Each row of a before or after table is a point. The points were changed in one or more steps. Then noise was added and the rows were shuffled. The steps act on how far a point lies along the listed directions, d1 being the first. Write out the steps. A step turns or swaps two directions, mirrors them in a line or flattens them onto one, adds a multiple of one to another, or multiplies one. Angles are multiples of 10 degrees, from the lower direction toward the higher: turns from -170 to 170, lines from 10 to 170 but not 90. Use the fewest steps. Two steps may share a direction if one is a turn and the other turns, adds or multiplies; they go together, in the order done. Otherwise the lowest direction goes first.

Directions:
(1): [ 0.48  0.26 -0.19]
(2): [ 0.09 -0.43 -0.38]
(3): [-0.32  0.28 -0.39]
Before:
[[-0.37  0.61  0.43]
 [-0.28 -0.19 -0.31]
 [-0.07  0.21 -0.04]
 [-0.06  0.01  0.25]
 [-0.03  0.02 -0.78]
 [-0.11  0.39 -0.02]
 [-0.36 -0.38 -0.73]
 [-0.04  0.34  0.20]
 [-0.26 -0.16  0.14]
 [ 0.24  0.60  0.19]]
After (10 x 3):
[[-0.44 -0.63 -0.11]
 [ 0.10 -0.86 -0.02]
 [ 0.13  0.21  0.07]
 [-0.50  0.44  0.19]
 [ 0.36  0.00  0.12]
 [-0.01  0.44  0.74]
 [-0.16 -0.02  0.18]
 [ 0.10 -0.47  0.09]
 [-0.24  0.07  0.27]
 [-0.10  0.24  0.24]]
Steps: turn d1 and d3 by 120 degrees

Directions:
(1): [ 0.65 -0.10 -0.37 -0.22 -0.20  0.33  0.30  0.18]
(2): [-0.07 -0.27  0.01  0.40 -0.20 -0.06  0.60 -0.50]
(3): [ 0.51 -0.45  0.48  0.21 -0.01 -0.26 -0.28  0.06]
(4): [ 0.02  0.44  0.63 -0.06 -0.39  0.15  0.28  0.20]
(5): [ 0.11  0.31 -0.32  0.15 -0.35 -0.71  0.02  0.18]
Before (8 x 8):
[[-0.38  0.32 -0.18 -0.19  0.24  0.46 -0.14 -0.04]
 [-0.03 -0.19  0.15  0.20 -0.07 -0.25  0.04  0.08]
 [-0.01 -0.44  0.10  0.23  0.09 -0.33  0.01 -0.36]
 [ 0.11 -0.34  0.70  0.31  0.04  0.50  0.33 -0.29]
 [ 0.46 -0.27  0.13  0.29 -0.12 -0.11 -0.10 -0.10]
 [ 0.34 -1.03  0.46 -0.02  0.44  0.88  0.22 -0.56]
 [ 0.37  0.12 -0.07 -0.25  0.19 -0.12 -0.14  0.37]
 [ 0.18  0.22  0.48 -0.25  0.18 -0.12 -0.68  0.44]]
After (8 x 8):
[[-0.03 -0.23  0.54  0.15 -0.08 -0.10  0.18 -0.28]
 [ 0.13 -0.73 -0.18  0.45  0.36  0.02 -0.02 -0.45]
 [-0.03 -0.16  0.20  0.19 -0.08 -0.22  0.05  0.08]
 [-0.38  0.28 -0.32 -0.18  0.27  0.40 -0.17 -0.06]
 [ 0.37 -1.17  0.13  0.03  0.56  0.71  0.10 -0.64]
 [ 0.46 -0.23  0.25  0.26 -0.17 -0.04 -0.04 -0.06]
 [ 0.19  0.08  0.15 -0.20  0.32 -0.31 -0.81  0.38]
 [ 0.36  0.16  0.03 -0.27  0.15 -0.09 -0.10  0.40]]
Steps: mirror d4 and d5 in the line at 70 degrees

Directions:
(1): [-0.02 -0.43 -0.10 -0.46  0.40 -0.27 -0.30 -0.12 -0.46 -0.21  0.47]
(2): [-0.05  0.49  0.25 -0.16 -0.23  0.30 -0.20  0.54 -0.37  0.25  0.46]
(3): [ 0.07 -0.49 -0.02  0.40 -0.54  0.20 -0.44  0.11  0.22 -0.35  0.33]
(4): [-0.37 -0.23 -0.30 -0.03 -0.26 -0.62 -0.12  0.38  0.12  0.55 -0.08]
Before, 10 rows:
[[ 0.00 -0.68 -0.30 -0.22  0.37 -0.46  0.01 -0.50  0.01 -0.35  0.09]
 [ 0.20 -0.22  0.06  0.10  0.16 -0.02  0.02 -0.35 -0.06 -0.28 -0.04]
 [ 0.32  0.45  0.23  0.18  0.03  0.34  0.37 -0.14  0.04 -0.14 -0.12]
 [-0.10 -0.16 -0.12 -0.31  0.06  0.00 -0.37  0.32 -0.31  0.15  0.54]
 [ 0.28  0.27  0.27 -0.08  0.02  0.51 -0.10  0.08 -0.25 -0.21  0.35]
 [ 0.12 -0.35 -0.02  0.27 -0.10 -0.09  0.03 -0.38  0.30 -0.22 -0.15]
 [-0.09 -0.01  0.08 -0.11 -0.09  0.13 -0.27  0.14 -0.25 -0.10  0.33]
 [-0.06 -0.34 -0.26 -0.28  0.09 -0.32 -0.03  0.14 -0.27  0.04 -0.11]
 [ 0.01 -0.27  0.05 -0.10 -0.02 -0.19 -0.13  0.15  0.08  0.06  0.26]
 [ 0.06 -0.04  0.00  0.04 -0.04  0.18  0.00 -0.18  0.12 -0.08 -0.09]]
After, 10 rows:
[[ 0.02 -0.16 -0.10  0.20 -0.22  0.14 -0.05 -0.11  0.27 -0.11 -0.17]
 [ 0.00 -0.27  0.06 -0.32  0.17 -0.16 -0.21  0.14 -0.19 -0.07  0.47]
 [ 0.27  0.32  0.18 -0.40  0.64  0.22  0.35 -0.38 -0.25 -0.19 -0.13]
 [ 0.00 -0.75 -0.09  0.61 -0.72 -0.14 -0.39 -0.02  0.57 -0.14  0.10]
 [-0.03  0.07  0.10 -0.47  0.49  0.01 -0.08 -0.17 -0.52 -0.19  0.25]
 [-0.06 -0.54 -0.25 -0.58  0.17 -0.36 -0.36  0.29 -0.60 -0.05  0.36]
 [ 0.09 -0.68 -0.09  0.20 -0.02 -0.24 -0.30 -0.26  0.00 -0.37  0.21]
 [-0.18 -1.65 -0.51 -0.31 -0.03 -0.85 -0.92 -0.12 -0.25 -0.56  1.04]
 [ 0.26  0.56  0.11  0.52 -0.15  0.31  0.66 -0.23  0.47  0.02 -0.65]
 [ 0.03 -0.14 -0.08 -0.98  0.92 -0.09 -0.29 -0.04 -0.92  0.02  0.75]]
Steps: multiply d1 by 2.5; add -1.5 times d2 to d3; turn d2 and d4 by -50 degrees

Directions:
(1): [-0.59 -0.35 -0.02  0.08  0.41 -0.29 -0.65 -0.55 -0.01 -0.29  0.16 -0.37
  0.21  0.06 -0.26  0.23  0.28  0.20]
(2): [ 0.03 -0.58  0.72  0.48 -0.25  0.12 -0.10 -0.04  0.52  0.06  0.45  0.14
 -0.31 -0.07  0.14 -0.09  0.20 -0.39]
(3): [-0.18 -0.20 -0.24  0.51 -0.24 -0.43  0.57  0.03  0.22  0.29  0.13 -0.64
 -0.10 -0.14 -0.21  0.18 -0.54  0.29]
(4): [ 0.18  0.58 -0.28  0.45 -0.45 -0.51 -0.51 -0.03  0.37  0.15  0.02  0.21
  0.47 -0.11 -0.22 -0.24  0.14 -0.24]
Before:
[[ 0.12 -0.18  0.20 -0.05 -0.22  0.08  0.39  0.17 -0.12  0.20 -0.07 -0.01
  -0.27 -0.25  0.21 -0.07 -0.24  0.07]
 [-0.50 -0.70  0.19  0.67  0.28 -0.26 -0.36 -0.43  0.60  0.03  0.56 -0.16
   0.14 -0.22 -0.24  0.00  0.51 -0.11]
 [-0.64 -0.36  0.03  0.09  0.21 -0.40 -1.13 -0.81  0.28 -0.39  0.02  0.00
   0.25  0.00 -0.16  0.16  0.71 -0.18]
 [ 0.20  0.54 -0.62  0.21 -0.30 -0.49 -0.01  0.33  0.11  0.38 -0.30  0.01
   0.34 -0.20 -0.41 -0.30 -0.44  0.21]
 [-0.45 -0.54  0.11  0.27 -0.19 -0.42  0.27 -0.10  0.28  0.07  0.13 -0.76
   0.05 -0.07 -0.43  0.13 -0.48  0.19]
 [ 0.04 -0.35  0.63  0.67 -0.53 -0.21 -0.61  0.08  0.76  0.22  0.79  0.23
  -0.02 -0.20 -0.13 -0.13  0.25 -0.55]
 [ 0.41  0.68 -0.45  0.14 -0.47 -0.36 -0.21  0.09  0.11  0.23 -0.33  0.16
  -0.09 -0.19 -0.12 -0.17 -0.16 -0.17]
 [ 0.25  0.27  0.06 -0.09 -0.04 -0.16 -0.60 -0.37  0.03  0.03 -0.10  0.21
   0.40  0.18 -0.07 -0.13  0.36 -0.20]
 [-0.04  0.14 -0.15 -0.42  0.27  0.08  0.62  0.12 -0.42  0.31 -0.32 -0.20
  -0.04  0.10  0.00 -0.09 -0.27  0.39]
 [-0.03 -0.11  0.25 -0.66  0.26  0.28 -0.33 -0.27 -0.22 -0.31 -0.22  0.36
  -0.16  0.21  0.29 -0.06  0.23  0.06]]
After:
[[-0.35 -0.35  0.22 -0.81  0.59  0.37 -0.74 -0.52 -0.30 -0.55 -0.28  0.38
  -0.11  0.19  0.25  0.16  0.77 -0.17]
 [ 0.33 -0.29  0.53 -0.38  0.13  0.42  0.03 -0.18 -0.11  0.02 -0.03  0.22
  -0.16  0.25  0.24 -0.02  0.22 -0.20]
 [-0.13 -0.88  0.53  0.44 -0.07  0.01  0.20  0.16  0.42  0.23  0.30 -0.20
  -0.44 -0.18 -0.12 -0.11 -0.28  0.06]
 [ 0.13 -0.53  0.38  0.12 -0.16  0.15  0.31  0.04  0.21  0.15  0.07 -0.16
  -0.89 -0.16  0.16  0.05 -0.22 -0.12]
 [ 0.39  0.47 -0.01 -0.39 -0.28  0.01 -0.39 -0.02  0.05 -0.05 -0.29  0.69
   0.07  0.11  0.24 -0.32  0.13 -0.17]
 [-0.32 -0.26 -0.17 -1.00  0.70  0.46  0.40  0.23 -0.79 -0.18 -0.08 -0.32
  -0.25  0.14  0.02  0.43 -0.28  0.53]
 [-0.63 -0.38 -0.12 -0.05  0.16 -0.44 -0.29 -0.36  0.04 -0.24 -0.02 -0.67
   0.39  0.04 -0.53  0.14 -0.17  0.26]
 [ 0.02  0.15 -0.23  0.11 -0.28 -0.29  0.18  0.06 -0.10  0.24 -0.18 -0.19
   0.02 -0.30 -0.02 -0.04 -0.29  0.16]
 [ 0.04  0.23  0.11  0.51 -0.36 -0.44 -0.06 -0.09  0.43  0.51  0.13  0.00
   0.21 -0.06 -0.16 -0.34  0.03 -0.14]
 [-0.54 -0.26 -0.34 -0.55  1.07  0.20 -0.16 -0.34 -0.43 -0.28 -0.09 -0.13
   0.24  0.04 -0.13  0.16  0.40  0.37]]
Steps: turn d1 and d3 by -40 degrees; turn d2 and d4 by -150 degrees
